Rows are points. Each table stands for the endless flat space through its points: a line for two points, a plane for three, and so on. The two share one point or none. Which?

First (3 x 4):
-62  11  231  34
42  -92  82  -138
10  -103  94  -132
Second, 2 rows:
-20  -82  96  -56
95  18  186  -101
They share: 26  -42  132  -74

First:
-48  87  31  -11  -110  -7
-218  133  178  36  -29  107
-172  171  85  7  -136  97
-185  204  82  15  -163  126
Second (3 x 6):
-13  213  59  -104  -55  153
-204  72  143  93  -156  44
-178  78  199  61  -170  88
They share: no point

First, 3 rows:
-62  -106  -34  26  -16  85  -80  162
-20  -32  15  6  -97  -36  -21  108
-116  -119  -47  -9  61  162  -123  230
Second, 4 rows:
-14  -110  90  91  -82  159  -145  58
-27  -132  13  50  35  -38  -153  40
-33  -101  13  119  -55  76  -122  47
-35  -44  -15  100  -169  198  47  166
They share: no point

First (4 x 9):
-70  -135  -11  19  53  97  -74  91  -94
-70  -185  -7  -25  27  107  -56  45  -156
-77  -93  -25  37  90  56  -63  159  -38
-60  -43  -60  82  106  40  -22  202  51
Second, 4 rows:
-58  -206  -226  -24  -34  -43  187  150  -82
2  -77  -106  -23  3  -9  115  114  -67
-70  -111  -100  -95  -35  0  193  95  -56
-49  -107  -127  -102  -58  -31  214  96  -82
They share: -43  -118  -85  17  57  49  64  130  -15

First, 4 rows:
-108  -27  19  -94  180  65  -96  112  152  54  -50
-161  -57  52  -55  215  56  -111  60  163  89  -16
-181  -168  124  39  82  -22  -49  -112  3  -59  124
-81  -60  28  -87  105  53  -67  79  80  -30  -10
Second:
-97  -1  26  -62  69  -56  -29  11  -10  53  -64
-84  47  11  -75  56  -57  -1  -19  -70  105  -136
-238  -25  69  -103  9  -145  14  27  24  59  32
48  -94  -53  -12  72  125  6  -3  88  -142  -20
They share: no point

First (3 x 12):
87  -18  165  120  -104  75  24  15  103  39  -166  -27
172  -56  153  96  -66  16  79  44  197  118  -103  -19
177  -122  69  118  -90  13  114  -33  135  141  -82  -23
Second, 2 rows:
155  -61  129  141  -112  24  65  -27  99  75  -115  -19
201  -43  153  185  -142  -16  57  -63  59  45  -97  -7
They share: 132  -70  117  119  -97  44  69  -9  119  90  -124  -25

First (2 x 14):
-58  -8  -13  230  14  194  20  164  -25  -127  110  -137  -83  -131
-28  87  -58  65  -46  44  120  29  -90  -47  100  -97  32  9
Second:
12  106  0  174  -44  108  3  33  -43  -62  72  -165  -51  -66
-14  87  -17  146  -48  109  29  46  -50  -58  95  -140  -39  -46
-92  -27  -86  101  30  94  182  157  -92  -121  122  -59  36  -49
They share: -40  49  -40  131  -22  104  80  83  -64  -79  104  -113  -14  -47

First:
-102  10  -198  -44  14  69  -69  -1  -106  73  293  -139  -73  179  191  85  21  -117
71  -60  -266  -163  -209  206  30  30  -68  -128  66  -89  73  51  53  -127  -119  116
103  124  -58  -123  -93  -42  94  62  8  -40  98  -73  -123  91  13  -107  -123  72
14  28  -196  -75  -73  105  -6  10  -70  11  185  -138  -19  101  80  -29  -47  11
40  25  -127  -240  -157  117  121  64  67  -102  64  -51  -21  12  61  -196  -85  119
72  220  -76  19  46  23  36  -12  27  187  239  -256  -76  13  -56  -68  26  50
Second (3 x 18):
16  4  -101  -215  -86  65  13  -49  16  -152  202  -196  -32  112  42  -91  -89  25
74  -58  -43  -179  -56  23  65  -15  8  -142  166  -162  26  168  82  -133  -123  5
148  7  -53  -74  -89  29  133  86  -17  -38  82  -91  7  127  69  -142  -137  28
They share: no point

First:
10  80  -18  -35  77  81  -101  -36  -9  44  -209  -109  -29  177  -6  -144  -162  -102  -28  -35
-102  -37  4  29  -132  -13  37  -30  -40  -8  -109  -119  57  88  -119  32  54  -113  -75  -6
-176  -71  -138  13  -94  -43  33  -100  -76  24  -25  -87  85  86  -115  -48  14  -101  -55  -46
40  80  27  52  32  174  -5  -24  24  -55  -212  -145  -95  105  -66  -60  -81  -18  -13  -104
Second, 2 rows:
-136  -25  -75  116  43  132  28  -80  -9  50  -129  -84  -63  134  -65  -122  -50  -63  -50  -162
4  65  -90  -19  -77  2  53  -75  -34  -75  -94  -149  92  -11  -75  -7  -105  37  25  3
They share: no point

First, 4 rows:
122  89  -125  44  -48  -124  158  -227  -69  157  -92  172  31  -55  60  -133  147  -184  22  62  11  17  -11  35
-82  -77  17  76  52  55  -103  -7  -112  76  60  -19  76  -127  30  -21  -52  11  55  -50  65  163  100  1
26  56  16  -33  127  -86  -14  -111  86  34  -39  78  -50  -75  240  25  5  -95  72  -15  160  52  10  71
107  12  -176  124  -178  -48  314  -159  -138  155  -152  92  108  44  -90  -138  259  -122  31  -10  -110  10  -95  81
Second (7 x 24):
48  -13  -92  18  127  71  39  -113  34  90  -18  -30  -66  63  69  34  63  122  55  15  42  189  21  -24
10  6  -55  112  153  -56  83  16  -92  127  41  -87  -29  21  -10  -25  135  1  -11  52  -14  88  -53  141
-3  -204  -75  22  -176  23  19  -89  -3  151  -86  225  148  39  167  65  -43  70  76  -54  13  277  -4  -4
-4  -39  -205  148  -308  44  -72  -170  49  -113  -145  5  173  106  110  -120  -12  96  163  -194  3  150  -74  44
-8  -7  -101  58  -198  180  86  -166  -15  3  -161  47  135  -44  28  -56  36  -6  155  -162  49  88  6  -60
60  72  -78  13  159  187  97  -181  25  44  -64  -77  -79  31  44  29  54  108  121  -7  96  120  10  -91
73  -100  -81  93  -133  -141  160  -160  -117  -11  -97  25  103  13  -42  -134  176  -83  79  -132  -70  23  49  55
They share: 2  -39  -61  88  -44  10  108  -59  -87  87  -56  14  77  -23  0  -45  101  -38  56  -54  -5  81  -17  63

First (4 x 24):
-46  33  71  115  -118  -145  132  -223  61  -32  -273  -254  71  -13  5  145  -78  -231  109  135  -36  99  41  -91
-34  99  81  51  -98  -171  74  -33  127  -24  -29  -22  131  39  -27  -63  48  -43  199  -93  124  -55  163  19
120  113  67  37  -132  -59  19  -144  146  20  -24  -36  147  -66  63  19  -48  -146  85  -37  23  123  138  -73
60  169  74  22  -78  -204  109  -63  184  -71  61  37  151  -2  -66  -69  70  -29  229  -147  143  19  176  -26
Second, 4 rows:
101  -12  58  1  -82  -116  46  -31  5  66  -173  -77  188  -3  24  97  -35  -202  222  93  87  -9  205  -19
-34  99  55  100  -46  -50  187  -115  167  75  -83  -44  296  -57  -60  -5  37  -202  171  -54  126  30  250  50
62  115  -25  125  -212  -19  -65  -40  147  72  -6  -285  53  -49  78  75  -11  -183  207  -59  112  154  83  -89
158  -61  86  -58  -105  -165  -29  -7  -77  31  -229  -67  119  37  74  139  -78  -174  225  170  45  -45  166  -56
They share: no point
